Every row gives one point. The ring and each string are closed loops that go straight from each point to the next, and from the last back to the first. Before rounding, they use only three directions, however many columns there are. Count how often each string passes through the ring. Passing back the other way cancels.

Ring:
41 -13 10
16 9 8
-24 25 -4
-34 22 -15
-37 2 -28
-35 -18 -14
-23 -33 9
0 -37 19
38 -30 15
String:
-34 23 22
-26 14 8
-6 8 -14
2 1 -22
-5 -1 -16
-10 7 -40
-39 13 -48
-58 6 -16
-52 -1 5
-20 -10 -11
-14 -25 -32
0 -22 -20
-17 -10 6
-2 -26 -4
5 -51 6
-8 -50 35
-14 -33 39
-3 -19 17
34 -27 -2
68 -35 -3
95 -35 6
34 -12 27
2 -5 11
31 -4 -5
35 7 -6
5 33 13
Times through: 4

Ring, 10 rows:
36 -33 2 22 42 -26
31 -35 24 27 31 -22
13 -24 45 43 0 -1
-12 -6 40 34 -33 18
-28 5 17 3 -44 20
-33 10 -5 -16 -42 18
-24 15 -46 -18 -26 16
-7 15 -66 3 -8 16
20 2 -68 29 21 6
36 -20 -36 27 42 -16
String:
39 2 -68 79 30 16
19 -10 -27 29 17 -1
15 -18 -16 -1 21 -16
28 -17 -16 38 26 -6
44 -27 -5 60 40 -11
19 -17 -1 31 15 -5
11 -24 7 -8 16 -20
25 -44 47 5 30 -33
27 -32 58 69 10 -2
17 -18 50 82 -9 15
8 -18 82 95 -28 25
-8 -19 44 3 -16 -4
-20 -6 62 38 -46 23
-21 8 38 58 -53 39
-35 12 33 29 -63 38
-39 0 19 -41 -44 6
-16 -6 -3 -27 -15 -4
-38 4 -11 -59 -34 1
-46 17 -34 -59 -44 12
-24 4 -32 -45 -18 -1
-7 -4 -22 -15 -4 -2
-3 1 -31 5 -5 6
-4 1 -48 -21 3 -3
3 -5 -30 0 5 -1
13 4 -52 36 9 12
36 9 -93 73 31 19
Times through: 0
